Each row of a before or after table is a point. One or more steps were done to the points. Then noise was added and the rows were shuffled. The steps act on columns, c1 being the first. What was done? A step turns or swaps two columns, mirrors them in a line or flattens them onto one, adds a multiple of one to another, or multiplies or shifts one. Angles are multiples of 10 degrees, from the lower column toward the higher: turns from -170 to 170, lines from 10 to 170 but not 90. Use the fewest steps. Two steps may share a column if one is a turn and the other turns, adds or multiplies; they go together, in the order done. Otherwise the lowest column goes first.
In the rows, 128 means zero.

Before (11 x 2):
[[117 132]
 [177  79]
 [160 154]
 [219 107]
 [142  74]
 [161  96]
 [120 164]
 [153 174]
 [137  85]
 [115 141]
 [225 174]]
After (11 x 2):
[[ 95 172]
 [114  97]
 [141 150]
 [117  82]
 [ 37 118]
 [132 168]
 [ 31 181]
 [110 183]
 [ 72  89]
 [137 146]
 [ 98 106]]
Steps: multiply c1 by -1; shift c2 by 10

Before (8 x 6):
[[126 164  72 142 117 126]
 [101 185 141 100 168  91]
 [131 190 103  82 158 123]
 [149 167 144 141 116 147]
 [105 128 147 102 103 113]
 [154 121 102 145  92 101]
 [ 68 174  76 130 110  99]
 [100 152 107 103 180 104]]
After (8 x 6):
[[ 78  11  75 112 110 133]
 [145 113 146 130 102 153]
 [ 39  15 140 121 168 161]
 [124 158 104 115  93 117]
 [ 62  72  71 120 117 116]
 [ 37  81 142 129 119 114]
 [ 99  66 109 124 176 155]
 [ 10  28 101 142 157 173]]
Steps: multiply c2 by 2.5; turn c1 and c2 by 130 degrees; multiply c6 by 0.4; turn c4 and c6 by -110 degrees

Before:
[[111 107 127 152  78  83 111 124 157 133 138]
 [113 145 136 144 126 132 120 123 152 136 136]
 [165 113 135 156 119 175 113 134 150 139 128]
 [113 112 121 143 129 110 145 120 146  66 115]
 [126 101 124 157 145 116 125 117 135 133 118]
 [136 122 134 115 141  89 121 197 119  76 106]
 [119 126  86 109 119 100 129 132 119 118 110]
 [121 127 123 138 119  97 158 142 144 135 113]
 [110 158 121  87 125  85 114 139  88 119 118]
 [113 113 136 144   7  93 128 127  87 132 129]
 [140 122 123 140 132  91 131 167 125 119 166]
 [121 107 118 156 135 195 122 194 127 131 118]
 [117 159 135 159 135  85 113 122 129 139 131]
 [138 157 116 154 122 101 110 161 122  99 121]]
After, 14 rows:
[[111 160 120  25 142  85 130 138  87 118 124]
 [115 112 123 165 111 110 125 120 144  65 121]
 [125 101 124 201 125 116 145 117 136 132 125]
 [139 121 122 156 123  92 129 167 125 118 142]
 [166 113 135 199 146 176 126 133 149 140 127]
 [110 109 126 189 162  85  87 124 155 132 132]
 [112 114 138 168 169  93  14 128  88 132 128]
 [123 127 122 154 102 100 108 143 143 134 121]
 [112 144 136 167 136 133 129 122 151 136 131]
 [121 106 118 197 132 196 136 194 126 132 124]
 [139 156 114 194 148 102 129 160 123  99 126]
 [118 161 134 205 140  84 140 125 127 138 130]
 [120 126  86  81 129 100 120 134 117 119 119]
 [136 122 132  96 129  91 144 198 120  76 120]]
Steps: multiply c4 by 2.5; turn c5 and c7 by 110 degrees; multiply c11 by 0.4

Before, 13 rows:
[[ 68 162 124 150 189 177 129  65  42 161 181 103  68 118  78 169 148 114]
 [143  76 131 114 182  87 226  42  82 193  97  75  66 195 154 155 111 187]
 [145 169 115  34 147 178 172 128 146 132 145  86 121 199 137 126  55  88]
 [171 190 118 138  69  95 108 108 169 130 143 149 132 109 183 143  88 124]
 [132  85 138  45  99  92 162 116 131 191 113 113  79 134 196  46 142 181]
 [185 164  59  32 149 161 111 140 147  90  67 169 154 209 120 161 151 160]
 [ 65 140 170  97 118 101 156  50 125 194 118 128  55 171 128 152  78 147]
 [106 174 116 126 161 106 126 129  90 142 109 114 126 154  77  44  39  98]
 [ 87 155 122  58 173 156 151 131 146 182 161  98 146 155  82 121  64 152]
 [189  79 123 141 199 149 224 134 147 102  83 139  83 109 176 128 123  93]
 [121 128 109 108  88  84 137 124 168 194  95 110  91 232  89 154 122  79]
 [177 155 127  32 161 148 194  44  44 162 114 156 145 148  82 119  94 170]
 [ 96  97 111  96  87 110 212  92  99  86 116 186 124 182  81  61  33 123]]
After, 13 rows:
[[ 52  95 144 117  85  83 212  94 183  86 114  95 121  26 102 121 184 139]
 [155  80 156 137 200 165 220 135 113  98  82 112  82 143 157  79 148 115]
 [132 165 140 137 186  68 124  62 190 161 177 192  70 149 166 203 115 120]
 [ 46 172 161 126 164  77 127 124 149 144 107 161 129  51  93 105 196 122]
 [146 156  94  89 160  77 192  40 217 161 113 149 148  92 141  79 142 148]
 [107 155 110 100 175  73 150 133  96 181 157 146 147  65 147 163 166 143]
 [ 60  85  71  97  99 198 162 119 118 191 112 146  81 131 103  83 108 136]
 [164 188 137 133  68 192 104 108 102 130 140  85 132 120 108 100 184 129]
 [116 141  90 116 119 137 156  53 125 196 119 130  55  67  98 198 143 104]
 [184 163 131  88 146 113 113 138 133  91  67  82 155  80 156  95  43 202]
 [148 130 178 121  88  97 137 123  84 191  96 124  92  43  82 150  45 118]
 [135 169 171  90 147 128 173 130  96 130 143 157 122  27 179 109 143 122]
 [155  75  74 123 183 159 229  43 140 192  98 200  70  66  85 124  86 155]]
Steps: turn c1 and c16 by -60 degrees; mirror c3 and c18 in the line at 120 degrees; multiply c4 by 0.4; mirror c6 and c15 in the line at 50 degrees; turn c9 and c12 by -150 degrees; turn c14 and c17 by -140 degrees; multiply c17 by 1.3

Before (9 x 32):
[[102 105 140 163 110 143 127 150 135 106 117 110 138 107 108 116 121 162
  173 103 116  64 133 147  74  70 102 138  68 108 103 142]
 [110 110 141 137 113 111  98 137 127 125 183 103 122  79 110 137 157 140
  120 152 132  86  34 112 149 139 148 120 139 126 133 131]
 [143 127 137 120 118 102 140 104 145 179 143 109 124  93 115 113 137 125
  169 139 149 142 117 106 138  92 107 115 108 102 180 133]
 [131 103 144 137 113 107 119 164 124 114 142 132  67 132 190 144 120 102
  123  97  89  59 129 155 105 125 165 135 153 123  95 117]
 [141 140 131 133 153 173 132 195 119 144 128 113  89 128 201 144 111 135
  126 114 127 139 134 196 133 134 129  97 147 100 147  92]
 [140 101 126 166 103  98 137 105 132 120 124 124 133 119 120 145 150 104
  138 172 144 141 125 111 150 144 104 123 154 145 103   7]
 [ 71 112 141  77 106  95 116 105 115 105 137 128 132 121 117  82 117 100
  144  98  53  53 122 114  96 114 114  99 132 134 120 138]
 [112 198 111 152 107 103 128 108 134 118 158 111 128 108 108  95 147 102
  187 100 150 136 115 120 136 138 131 117 114 111 125 155]
 [138 105  50 107 107 144 121 104 121 147 118 213  84 127 116 145 113 106
  136 104 151 145 109 113 149 120 123 111 146 117 100 149]]
After, 9 rows:
[[ 99 171 128 158 108 137 128 145 129 109 122 110 101 103 112 130 117 113
  170 102 114  66  93 152  75 173 157 110  67 109 105 133]
 [138 153  54 105 109 133 121 107 118 150 122 212 174 128 111 149 114 116
  138 103 152 142  86 112 149 127 106 128 144 118  98 106]
 [128 156 159 133 119 119 124 164 120 115 138 133 193 127 192 136 121 111
  125  93  88  56 109 155 103 119  97 143 148 120  94 136]
 [136 115 132 133 152 145 134 194 118 143 129 112 154 127 201 105 110  97
  123 115 126 144 148 199 128 126 126 171 147  97 151 113]
 [137 146 119 171 102 120 138 105 139 117 124 124 137 115 120  43 153 153
  141 174 143 143 107 110 146 101 153 218 153 147 104 167]
 [113 146 153 133 112 125  97 138 127 126 185 105 126  74 116 136 160 118
  118 150 132  86  22 114 152 112 117 136 141 128 134 117]
 [ 67 148 131  76 110 113 116 100 115 100 136 133 147 124 117 101 120 154
  138  96  55  53 102 113  98 132 147  90 133 135 120  99]
 [113  58 113 152 112 122 128 107 130 118 156 111 147 110 109 125 147 145
  187 103 151 134 180 119 137 144 122  94 112 113 123 108]
 [142 139 127 120 116 116 142 105 143 184 143 111 133  89 117 122 137 132
  169 140 146 141  99 107 134 162 155 115 111 104 178 114]]
Steps: turn c2 and c26 by 160 degrees; add -1 times c2 to c23; mirror c3 and c27 in the line at 10 degrees; multiply c6 by 0.4; turn c13 and c18 by 140 degrees; turn c28 and c32 by 110 degrees; turn c16 and c28 by 50 degrees
